Each row is a point. The points of each table are mixes of a few directions, plus a little noise. How many directions does each table use, and how many do they share? Where both have some left over, give the other angles between the two spaces (their principal angles), to ten degrees, smallest first.

First:
[[ 87 -37 -54]
 [-29   7  23]
 [-67  58  18]
 [  8 -25  13]]
Second:
[[-38  18  22]
 [ 79 -29 -52]
 [-28  60 -19]
 [ 42 -62   8]
 [ 39 -72  19]
 [-32  48  -6]
 [-60  40  27]]
Directions: first 2, second 2, shared 2

First:
[[ 59   8  -7  46]
 [ 47 -21 -22   2]
 [-39  62  48  56]
 [  8 -47  -1 -10]
 [-73  -1 -17 -96]]
Second:
[[ -21 -104   17  -28]
 [  14   42    0   25]
 [   5   24   -4    5]
 [ -11   89  -49  -60]
 [  15  -51   37   56]]
Directions: first 3, second 2, shared 2

First (9 x 6):
[[ 10  83  -6 -11  -6  58]
 [  3 -71 -44 -37 -57 -60]
 [ -2 -49  28  27  16 -15]
 [-25  -4  20  23  60 -27]
 [-42  41 -29 -19  54 -53]
 [ 36  32  21  12 -39  83]
 [  4  42 -12 -13  -9  24]
 [-24 -79  10  15  34 -74]
 [ 37   5  12   4 -53  65]]
Second (7 x 6):
[[ 17 -17 -34 -22 -57   1]
 [ 19 -21 -38 -25 -65   0]
 [ 16  -9  23 -61 -40  -8]
 [-18   9 -32  71  40   9]
 [-23  18  -1  65  66   6]
 [-20  31 121 -35  87 -15]
 [  8 -11 -38   8 -32   4]]
Directions: first 3, second 2, shared 1; angles 90

First:
[[ -16  -25   15   31   29   12   43   -2]
 [  30   33   56   64 -101  -32   42  -67]
 [  25  -21  -21   -4  -70   84   -7   13]
 [  28   29    0  -32   70   -7  -23   19]
 [ -43  -19   -1   -7  -10    1   -3    7]
 [  13   37   45   -5    2   -6    0  -10]
 [  18  -31 -106  -30   -6   -6  -51   26]
 [ -54   -3   13  -17   86  -46   -1   13]]
Second, 10 rows:
[[ -46    3   17   37  -21   27   12  -16]
 [  23   -1   -9  -19   12  -14   -7    8]
 [ -27    2   10   22  -14   16    7   -9]
 [  87   -6  -33  -72   41  -54  -24   30]
 [ -26    2   10   21  -12   16    8   -8]
 [ -45    3   17   38  -21   27   12  -15]
 [  -9    0    5    8   -5    6    3   -3]
 [  58   -4  -22  -49   28  -36  -16   21]
 [-121    8   45   99  -58   73   33  -42]
 [ 105   -6  -39  -86   51  -64  -30   37]]
Directions: first 5, second 1, shared 0; angles 30

First (7 x 9):
[[ -50  -49   14   27 -121  -64  -45  -67   -8]
 [  -1   -1    1    0   -4   -2   -2   -2    0]
 [  55   34  -27   -4   94   18   24   25   18]
 [  38   49   37  -23   44   46   35   55  -27]
 [ -20  -29   33   29 -118  -74  -39  -66  -21]
 [ -50  -22  -42  -25   49   61   10   36   31]
 [  28   19  -14   -5   54   17   15   20   10]]
Second (10 x 9):
[[  0  27   8  29  -7 -18 -77 -24 -68]
 [-47   0  25  19  -1  51 -36 -87 -40]
 [  8 -66  27 -17   7   8  86  24  92]
 [ -2 -34  25 -40 -11 -39   5 -35 -28]
 [ 14  50 -45  33  10   3  -3  73  -3]
 [ 46  34  -9  54   6  29 -53  39  91]
 [ 32  16 -36 -93 -18 -54   1  -6  -5]
 [ -3  -5  -5 -90 -20 -14  -9 -81 -13]
 [  3  36 -23  94  21  16   3 100  -6]
 [-50 -60  34  12  12  17  84  -3 -21]]
Directions: first 3, second 5, shared 0; angles 40, 60, 70

First, 11 rows:
[[ -4 -27   7  -4   7  10 -14 -25  -2   2  21]
 [ 16 121   5   4  -8  13  18  31  49 -42 -46]
 [ -7 -65 -29   9 -13 -50  26  48 -58  49  -9]
 [ 13  90  -4   6 -12  -4  25  43  27 -22 -45]
 [  2  18  16  -6   9  27 -19 -33  26 -21  14]
 [ 10  67 -10   7 -13 -14  28  48  12 -11 -42]
 [-13 -96 -10  -1   3 -20  -6  -9 -47  39  29]
 [-13 -94  -5  -3   6 -12 -13 -21 -40  33  35]
 [  1   1 -15   7 -10 -25  22  37 -18  15 -20]
 [  3  37  35 -14  20  62 -44 -78  58 -48  33]
 [ -8 -49   9  -7  11  13 -23 -40  -6   6  34]]
Second:
[[ -8  34 -19  18 -15  -9 -14   9   3  45 -12]
 [-27   7 -14  60 -20 -14 -42  22  -8 -51 -80]
 [-18 -10 -26  12   7   7 -21  24   8 -43 -56]
 [ 22 -31  13  -6 -12  17 -28 -78  -6 -57  23]
 [ -4 -15  33  44 -20 -14 -18 -23 -21 -66 -20]
 [ 17  -3 -17 -60  33   4  35  54  15  68  38]
 [ 13  -8  44 -16  -1   7  32 -60  -7  -5  61]
 [ 10   5  18 -24  17 -15  43  49  -3  55  36]
 [-16 -10  -3  14 -11  31 -22 -85   7 -76 -20]
 [ 29  -4 -40 -22   1  -8 -37  45   4  50   2]
 [-19  36  12 -22  22  -7  72  44   9  80  29]]
Directions: first 2, second 5, shared 0; angles 30, 60

First:
[[ -4   4 -18 -40  45  24   9  22 -22 -28  21  15]
 [-12 -15 -48 -75  62  50  31  57 -34 -11  47  51]
 [ 10 -16  37  83 -97 -55 -24 -36  42  67 -37 -19]
 [ 20  18  11 -23  47 -29 -49   7 -27 -55  12  11]
 [  4 -11 -52 -39  16  11   2   5  -3  13   0  39]
 [-19  39  59   8  44  31  25   5 -20 -78  16 -68]
 [-19  32   1  41 -31  31  47 -78  46  -7 -64 -86]
 [-28 -52 -13  32 -79  34  68  28  29 111  11  19]
 [ 24  37  85  54  -2 -69 -71 -30  -6 -62 -15 -53]
 [ 14   7  -1   0   4 -24 -29 -14  -1 -12 -11   4]
 [ 10 -44 -62 -39  -9  -5  -7  34  -5  62  19  85]]
Second (11 x 12):
[[  83  -44   88  -10   32  -19   55    5  -24   36 -105   43]
 [-102   16  -70   83   31  -21   -5    7  -34  -11   40  -21]
 [  34   11    6  -62  -43   27  -26   -9   41  -11   27   -7]
 [   2    2    0   -6   -4    3   -3   -1    5   -2    3   -1]
 [  84   11   33 -121  -75   48  -39  -16   73  -13   27   -4]
 [  78  -26   67  -39    1    1   28    0    4   21  -63   29]
 [ -12   -9    3   31   26  -16   19    5  -23   10  -22    8]
 [-113   32  -90   68    9   -7  -29    3  -15  -24   77  -35]
 [ -59   22  -53   26   -3    1  -23    0   -1  -16   51  -23]
 [ -52  -12  -15   83   55  -35   31   12  -53   12  -28    7]
 [  54   -3   31  -57  -28   18   -7   -7   29    1   -8    6]]
Directions: first 4, second 2, shared 0; angles 80, 80

First (9 x 14):
[[ -33   45    9  -42  -50    4   47  -60    2  -43  108  -55    0   24]
 [  23  -20   53   36   66  -64  -23   33   62  -23  -22   37   12   70]
 [   3   16  -12   -8  -15   63  -20  -37  -28   17  -54   18   17  -54]
 [   2   34   -9    8  -40   62  -16  -23  -35   22  -38    3   15  -69]
 [ -25   31   -1  -39  -29   -1   39  -49   23  -38   70  -42   -9   38]
 [  -9   -5  -74  -36  -21   22   28   -6   20   11  -32  -30  -50    2]
 [   0  -49   -5  -14   35    4  -14    5  -50   19   -4   29   16  -21]
 [  40  -81   66   77  111 -121  -46  119   33    7  -21   66   14   67]
 [  -1   29  -26   19  -56   30    4   19  -28   27   -6  -26  -14  -57]]
Second:
[[  27  -38    9   17   49   -4  -28   75  -20   25  -19   29    9    7]
 [ -48   24  -12  -39  -56  -16   47 -118   10  -39   57  -39  -10   -5]
 [  11  -38   43   21   61  -64  -16   22   25  -17    6   33   15   50]
 [ -38  -25  -47  -35  -46  -14   47   -9  -67   13   92  -49  -27  -35]
 [   5  -50   -9  -33   60    1  -10   -6    0    0  -26   33    6   28]
 [ -25  -63   17  -37   49  -55   13  -50  -19  -25   55   20   16   32]
 [  13    4  -47   27  -35    2   12   99  -12   39    4  -39  -45  -19]
 [  26  103   67   47  -31   73  -47  -48   41  -16  -78   28   51  -30]
 [  30   81  -20   34  -50   76  -19   31   44   20  -91  -15  -17  -27]]
Directions: first 5, second 5, shared 4; angles 30

First (8 x 18):
[[-42  41 -10 -18 -26 -14  14  19  -6  -7 -31  30 -24 -22  26   4 -32  -7]
 [ 12  15 -14 -31 -13  18  35 -16  -4  11 -35   0   3   2  18 -44  20 -31]
 [ 28  22  22   5  33   5  -2 -44   5 -25  45 -55 -19  21   4  27  24  24]
 [ -5 -46 -39  51  14  -5  21 -46 -22  19 -51  25 -11  -7  13 -30 -18 -47]
 [-19  16 -13   1 -62  -7  -3  63  -3  30 -54  71  30 -46  -6   4  -3 -15]
 [ 63  22  50   7  33  26 -35 -59  46 -11  95 -74 -14  24 -33  67  40  55]
 [ -6   9  15  21  24 -38   0  41 -52 -52  18 -30  18  16  18  19  30  29]
 [-32 -80 -11 -36  -3  16 -30  43  35  33  11  32  16   9 -38 -49 -62  -8]]
Second, 8 rows:
[[ -10  -59  -27   28   44  -14   21  -22  -40  -13  -18  -13   -1   26
    20  -48   -9  -29]
 [  15   57   15  -54    2   24   21  -40   22  -13   19  -42  -31   15
    17   -4   13    7]
 [  -5   18    0   12  -35    0  -10   15   14   22  -19   39    4  -33
   -11   28   -6    0]
 [  22 -121  -16   30   38   12  -19  -11    0   29    9   -3   36   30
   -38  -53   -8  -22]
 [  16   36    5  -30  -21   28    5  -26   37   19    1   -1  -15   -9
    -5    6    6   -1]
 [ -28   23  -17   28  -22  -23   11   14  -23   -1  -43   39   -9  -30
    21   19  -13  -10]
 [ -10   84   72  -45  -15  -29  -44  106    3  -60   88  -38   23    4
   -13   85   31   99]
 [  -2  -41  -33   28   10    3   19  -36  -11   20  -40   19   -8   -2
     7  -35  -15  -41]]
Directions: first 6, second 4, shared 4

First, 9 rows:
[[  12    6   30   18   39   -2  -41   12  -50   10   37   -2  -32  -79
    81  -55   -6  -18  -10  -11]
 [  -7    1    3    1   50  -62    5    9  -57   12   -8   -5  -30  -97
   117  -15    4  -29   13    1]
 [ -16    4  -28  -28  -41  -31   55  -31   21    5  -46  -27   10   64
   -51   58   12    9   15   24]
 [ -11  -13  -22   16  -11  -51    5  -11   29    4  -36   15   34   41
   -47   80  -34   52   25  -16]
 [ -37  -35    3   11  -34   38   23    4   32   54   -9  -23    0   19
   -58   31    6    6  -13   -7]
 [  -7  -22  -12    4  -10   60    4   30   58  -16    1   38   36   34
   -58    5    6    4   -8  -11]
 [  47   49   45   16   48  -65  -73  -29 -109   -5   49  -27  -57  -83
   121  -68  -30   -2    1   -3]
 [  14   10  -25  -27  -13   38   19   10   45  -54   -7   32   33   57
   -46   -8   21  -10    0   15]
 [   4    0    5  -12  -28   75    2    6   32   -9   20    0    6   44
   -58  -29   21  -13  -22    8]]
Second:
[[  13  -17  -31   17  -51   23   10  -46   -8  -17   -3  -30  -54  -31
     2  -30   16   39   15  -18]
 [   4   42  109  -32  116   35  -64   80    1   89  -18    5   40  -12
    54   45   28   36    1   -4]
 [  -4    6  -26   21  -42  -92   -9   51  -15  -45   26    0  -14   40
   -18   -9  -54   19  -44  -22]
 [ -19  -24  -21   22  -12   -7    2  -68    1  -35   29  -16   50   -3
   -24   -6  -27    0   27   53]
 [ -19    4    6  -26   53  -35  -32   67  -21   10   19   26  104   17
    15   31    2   11  -24   54]
 [ -37  -13   47   43   67   68  -20  -53   53   44   -6   -7   39  -28
   -13    7  -28  -13   24   11]
 [ -26  -23  -41   34    0   18   -4   24   17   13   -6   16    0  -18
    -6  -18   -9   15  -41  -23]
 [  51   13  -29  -50  -68   10   69  -15  -15  -19  -35   12 -100   14
     0  -12   55  -57   12  -41]
 [  37   11  -14  -31  -63  -17   51  -42  -12  -39  -10   -4  -66   22
   -13   -7   18  -49   29  -14]]
Directions: first 5, second 6, shared 0; angles 30, 30, 60, 70, 90

First, 8 rows:
[[  13   34  -13   90  -21 -121    3 -102   40  -17   -2  -17  -88   51
    -2  -30  -50   -3   22  -22  -10   34   82   37]
 [  14    8    4  -10   -2   22  -21   38    1    8  -11    3   32  -26
   -13   18    2   -4   -1  -12   -4  -13  -16   -8]
 [   9   27   19   50  -17  -84   -9  -41   23   -1  -39   -6  -31   12
     8   19  -58  -19   38  -49   -1   -2   48    9]
 [ -14  -23  -12  -63   20  117   26   79  -32   17   51    2   38  -17
    -4  -12   86   16  -35   45   -3  -20  -65  -31]
 [   7  -33  -15  -52    8   63  -39   29  -13  -12    4   20   63  -37
   -17    0   12   16  -39   37    9   10  -48   13]
 [  -8  -20   -1  -21    6   18    3   -3  -12   -6    2    6   13   -3
     8   -3    3    5   -8   15    6    3  -16    1]
 [ -24  -15   23    3    2  -42   29  -47   -7   -8  -23   -2  -26   26
    36    5  -34  -10   27  -15   13   -3   20   -3]
 [   5   18   -3    3    1   30    9   44    0   18   21   -8    0   -5
   -11    0   36    0   -4   -2  -10  -13   -8  -18]]
Second, 10 rows:
[[  -3  -11   -1  -38    5   61    0   54  -23   -5    4    8   54  -31
   -11    6   44   13  -22   25   -4  -13  -39   -8]
 [ -11  -63  -12  -55   24   26  -32  -45   -2    2   -1   24    7    0
    19   -7  -54   -6  -20   23   38   26  -33   12]
 [  27   53  -18   47   -4    8   -6   40   31   42   38  -21  -46    7
   -29  -10   25  -12    4  -25  -23   -6   18  -19]
 [ -20  -37   34  -49    7    9    0    2  -24  -15  -50   15   52  -22
    28   35  -30   -6   15   -6   19  -15  -26   -8]
 [ -23   -9   10   17  -12  -53   38  -55  -16  -44  -13   -4  -10   26
    20  -13    3   16    9   15   -3    8   26   20]
 [   2   10  -21   30    2  -19   11  -34   16    7   36  -10  -54   30
    -4  -30    5    1   -6    9   -4   19   21    8]
 [  48   33   10   27  -10  -33  -87   23   43   27  -57    9   21  -43
   -27   50  -85  -32   22  -68    3   -2   13    5]
 [ -18  -16   24  -47    7   54   25   55  -30    4  -12    3   48  -23
    13   23   34    1    4    3    3  -32  -39  -29]
 [  19   75    1   65   -9   -7   30   54   28   55   38  -36  -68   21
   -18   -2   37  -22   27  -50  -30  -29   34  -43]
 [ -23  -34  -26    9  -10  -47   24 -100  -19  -73   17    9   -9   32
     7  -54   16   45  -35   74   -2   45   22   61]]
Directions: first 4, second 5, shared 4

First:
[[  5   1   4   6  17 -11   3 -11  -6 -12 -22 -33  10  12 -14 -12  -5 -26
   -2   6  15  -9 -10  18   6  -6  14 -49   5  23   6  -2]
 [-33 -30 -39 -21   7  13 -25  24 -27   9  37   2 -25   9  44  49  29  -4
  -13  20 -47  47 -19 -22 -14 -13  -3 103  14 -19 -21   5]
 [  9   7   8  -1 -17 -15   1   0 -14  -1  -4  -1  12 -13   5 -15  11   5
    3   3  -7  -8  12  -5  13   5  -5   1  -9  -6  13  -5]
 [-13 -11  -4  -3   9  24  -3   8  21   7  11  19 -18   4   4  23  -8   8
   -2  -7   0  13  -4  -6 -16  -1  -6  32   5  -9 -13   6]
 [ 40  31  83  24 -16  -9  30 -20  51 -14 -72   6  41 -47 -48 -60 -21  10
   17 -29  56 -69  46  13  23  24 -20 -88 -31   5  52  -4]
 [  8   6  10  -2 -18 -14   0   2 -14  -1  -4   1  12 -17   8 -13  14   6
    3   4 -10  -7  14  -8  13   5  -7  11 -10  -8  15  -4]
 [ -9 -19  39   2  18  17  -3   7  29 -11 -43 -10   6 -25   1  11   7 -16
   -2  -3   9  -8   9  -4  -1   0 -16  29  -5  -4  24   6]
 [  5  18 -68   3  10  -4   6 -19 -19  12  58   2 -25  68 -21  -1 -38   4
   -2  -2  13  18 -38  27 -18 -11  39 -81  24  30 -56  -1]
 [-10  -4 -32 -11 -10   0  -9   9 -22  11  38  14 -14  11  21  17  10  12
   -3   8 -27  24  -9 -11  -6  -3   2  42   6 -11 -19   0]]
Second (11 x 32):
[[  2  -2  -3   3   7  13   7  -5  15   1   5   8  -5   6  -4  -6  -8   5
    4  -7   4   4 -10  -5   3  -8 -14  -4   2   0  -1  -1]
 [-13   2 -16   0  -3  14  13  10  34   9  15  33  11  19 -19 -30 -10  19
    9  -1  -7  -7 -17 -36  31 -10 -38  12  -3 -16 -17 -23]
 [ 20 -10  31  25  -9   5 -20  -1 -32  -1 -34 -13  -7 -40  11  62 -17  -1
  -31  16  40 -21  61  72 -67  51  43 -69  16 -17 -27  34]
 [ 46  14 -10  17  34 -41 -23 -51  -6 -15  -3 -69 -12  -6  40  -9  13 -27
    8   1 -23   5 -16  59   8 -16  16 -55  14   5  28  14]
 [ -2 -24   9   9 -13  44  14  12 -18   6   2  32  -8  -5  -9  29 -22  19
  -17   2  31   5  17  -3 -35  10 -13 -16  11  -6 -29   8]
 [  3  11 -17   7 -20 -41 -22  12 -28   6  -6 -15  30  -9  13  -9  18  -2
  -10  38 -24 -28  21  16  21  27  10 -22   2 -33 -23 -15]
 [  0  -5 -27  -2 -16 -13   0   6 -40   2  19  -4  16  10  13 -18  17   1
   -3  26 -27   6 -11 -19  26  -9 -18   6   4 -11 -12 -19]
 [-31   9  30 -56  12 -18   7   3 -16 -19  -6 -34 -30   2   1  11  39 -41
   22 -46  -9  51 -26 -36 -10 -34  56 121 -36  90  94  22]
 [ 11   7  -7  13   5  -8  -7  -8  17   3  -2  -2   7   0   2 -10  -6   4
    0   7  -3 -15   2  16  10   6  -8 -30   6 -20 -13  -5]
 [-12  -5   1   1  -2  28  14  10  25   7   5  33   0   8 -19  -4 -17  16
    2  -9  14  -2  -4 -22   1  -2 -22   8  -1  -5 -14  -6]
 [-25   6   7 -16   5  18  16  13  48   3   4  30  -4  14 -27 -17  -7   7
   16 -27   6   4 -17 -41  13 -13 -13  48 -17  15  14  -8]]
Directions: first 4, second 5, shared 1; angles 50, 60, 60

First, 9 rows:
[[  14   14    0   -5   12   -4    4    0  -13   -6    9   -5    9    4
     9   -2   -3  -10   -5    0   -4   14    1    7    4   -5   -2    5
    -7   -8  -14    2]
 [ -16  -17    0    5  -14    4   -4    1   16    7  -10    6   -9   -5
   -10    4    3   11    5    1    3  -16    0   -7   -4    6    1   -6
     7    9   16   -4]
 [ -44  -43   -1   15  -33   12  -10    2   36   17  -26   15  -25  -12
   -28    8    8   29   14    4    8  -43   -3  -19  -10   15    5  -16
    19   24   40   -6]
 [  80   79    3  -25   62  -21   19   -5  -69  -31   48  -29   47   23
    50  -15  -17  -52  -26   -5  -14   78    6   34   19  -28   -9   28
   -36  -45  -75   13]
 [ -87  -89   -3   28  -68   23  -23    6   76   35  -54   32  -51  -25
   -58   15   17   58   29    7   16  -86   -7  -36  -20   32   11  -31
    39   49   82  -13]
 [ -61  -62   -2   19  -49   17  -16    3   54   24  -38   23  -37  -18
   -41   10   13   41   20    4   11  -60   -4  -27  -15   22    7  -22
    28   36   58   -9]
 [ 121  120    4  -38   94  -33   29   -7 -105  -47   73  -44   70   33
    79  -21  -25  -79  -39   -7  -21  116    8   52   29  -44  -13   43
   -55  -67 -114   19]
 [  -3   -3    0    1   -2    1   -1    0    3    2   -3    1   -1   -1
    -1    1    2    3    1    0    1   -4   -1   -2   -1    1    1    0
     1    2    3   -1]
 [  -2   -2    0    1   -1    1    0    1    1    0   -2    1   -1   -1
    -2    0    0    2    0   -1    1   -2    0   -1    1    0    0    0
     1    0    2    0]]
Second:
[[ -82  -93   41   12   24    3  -12   33   37  -25    7   50   -9    1
    25    5  -16   14   -8   30  -52  -31  -67  -51   21  -47   30  -59
    51   58   41   23]
 [  82   45  -11  -19   15    2   17    8  -22   16   -5   -6   33   17
     0  -14   23   -6   -1  -13   23    0   12    7  -12   15   -5   23
    -6  -33  -38  -43]
 [   8   25  -12    8    5  -20  -11  -25  -38   -7   23  -14   -7    5
    22    4  -12  -21   -4    8  -12   42   20   14   12   -6  -15   23
   -29  -17  -13   20]
 [ -43   33  -52    6  -28   19   32  -24  -26  -10  -41  -64  -77   10
   -68   -5   14   12   49  -22   92  -10   21  -34    1  -21  -20    2
   -31   13   11  -37]
 [  77   41  -25  -50  -17   79    2   34   45    1    5  -38   29  -52
     4   26  -14   15    1  -46   13   -4    9   37  -43   12  -24   -7
   -26  -36  -13   -1]
 [  -1  -14  -35   23  -22   -8  -22  -22  -27   21  -10    1  -44   10
    -6   11   15   16   27   17    7   -7   18  -35    3    0  -20   17
   -12   -3   24  -23]
 [  70   54   40  -21   37  -35   14    5  -16   -3   33   11   84    9
    36  -23   -9  -46  -50   -8  -30   43   12   72    0   32   18   29
    -1  -37  -64   21]
 [-111  -92   51   40  -17  -38  -20   -3   46    6  -11   63  -11    0
    -8   -5   -4   11  -16   34  -44  -36  -24  -10   16   16   36  -27
    51   55   53   36]]
Directions: first 1, second 6, shared 1

First, 8 rows:
[[ 57 -15  -7  53  -6 -46  60  22 -48  28  71 -63 -17  15  -3 -13  15   4
  -46 -51 -34 -13 -42  51  -8 -24  31  -8  -5   3  31 -68]
 [ -8  -3  33 -20  24  26 -23 -47  41 -15 -23  21  19  10  -5  10  12  -5
   35  20  22  -9   9 -21  17  23   1 -31   5  12 -23  40]
 [-23  22 -27 -45   2   9  -2   3 -11  -2  -8  81 -21 -27  28 -16  -6  -7
   69  18 -19  -3  16 -27  -9 -15  -2  23  25 -32 -34  13]
 [-14  -9  14 -30  24  43 -39 -36  43 -37 -32  31   7 -18  -3 -19   7 -17
   11  37  56  28   3 -43  23  54 -46 -40   5 -18  -8  34]
 [ 36 -24  16   9  29  12   8 -32  13 -19  26 -17  -5  -5  -6 -33  26 -17
  -19   0  36  17 -35  -8  23  44 -22 -60   3 -16  13 -15]
 [ 15  -5 -29  -4   3   0  14  16 -23 -10  25  15 -29 -31  13 -43   5 -14
  -12   0  11  26 -23 -10   1  16 -30 -10  10 -41  13 -31]
 [-67  21  14  46 -76 -33 -38  68   5  41 -76 -97  60  60 -39 121 -61  57
  -73 -15 -43 -30  72  55 -37 -73  48 110 -55 106  24  37]
 [  3  11 -15 -10  -1 -12  20   6 -21  13  18  29 -14  -5  16  -6   2   0
   34  -8 -30 -15  -1   4 -10 -24  20  15  13 -12 -16 -10]]
Second:
[[  55  -30    7   32    6  -25   43  -12  -16    3   45  -39   -7    8
    -2  -34   22  -14  -33  -39   -9  -12  -39   29    3    5    5  -34
    -2  -14   32  -59]
 [ -29  -23  -22   -5  -78  -37   -1   32    4   -1  -80   -1   31    9
     2   -7  -44   -8  -36  -42  -51  -43   48   31  -45  -50  -13   82
   -27  -10   55  -50]
 [ -15   10  -27  -12  -44  -41   27   28  -29   26  -18   34    1    7
    21    4  -23    3   34  -35  -79  -52   31   28  -40  -73   36   73
     3   -7    1  -32]
 [ -32   41   14   25   17   23  -38   30   -1   18   12  -51    3   13
   -25   77   -9   43  -23   44   36   42    7   -8   16   10   18    5
   -11   65  -32   75]
 [  13  -63   66  -31   19   34  -32 -109  101  -57  -78   20   55   18
   -14  -41   22  -45   11   -1   47  -32   10  -25   26   62  -43  -73
    -8  -16   23    6]
 [  -8   44  -14  -14   39   21   -1   11  -27   15   50   37  -36  -19
    14   17   12   16   55   39    9   29  -13  -27   14    3   19  -10
    27    2  -58   46]
 [ -14   32   -9  -11   32   30  -18   10  -10    0   28   19  -25  -21
     3   14    7   13   23   43   33   43  -10  -32   18   23   -6  -16
    16    2  -39   47]
 [  30  -10  -14   17    9   -5   21   11  -22   -4   41  -20  -22  -15
     1  -31   12   -8  -31   -8   14   24  -34    4    7   19  -18  -25
     3  -22   18  -33]]
Directions: first 4, second 5, shared 4
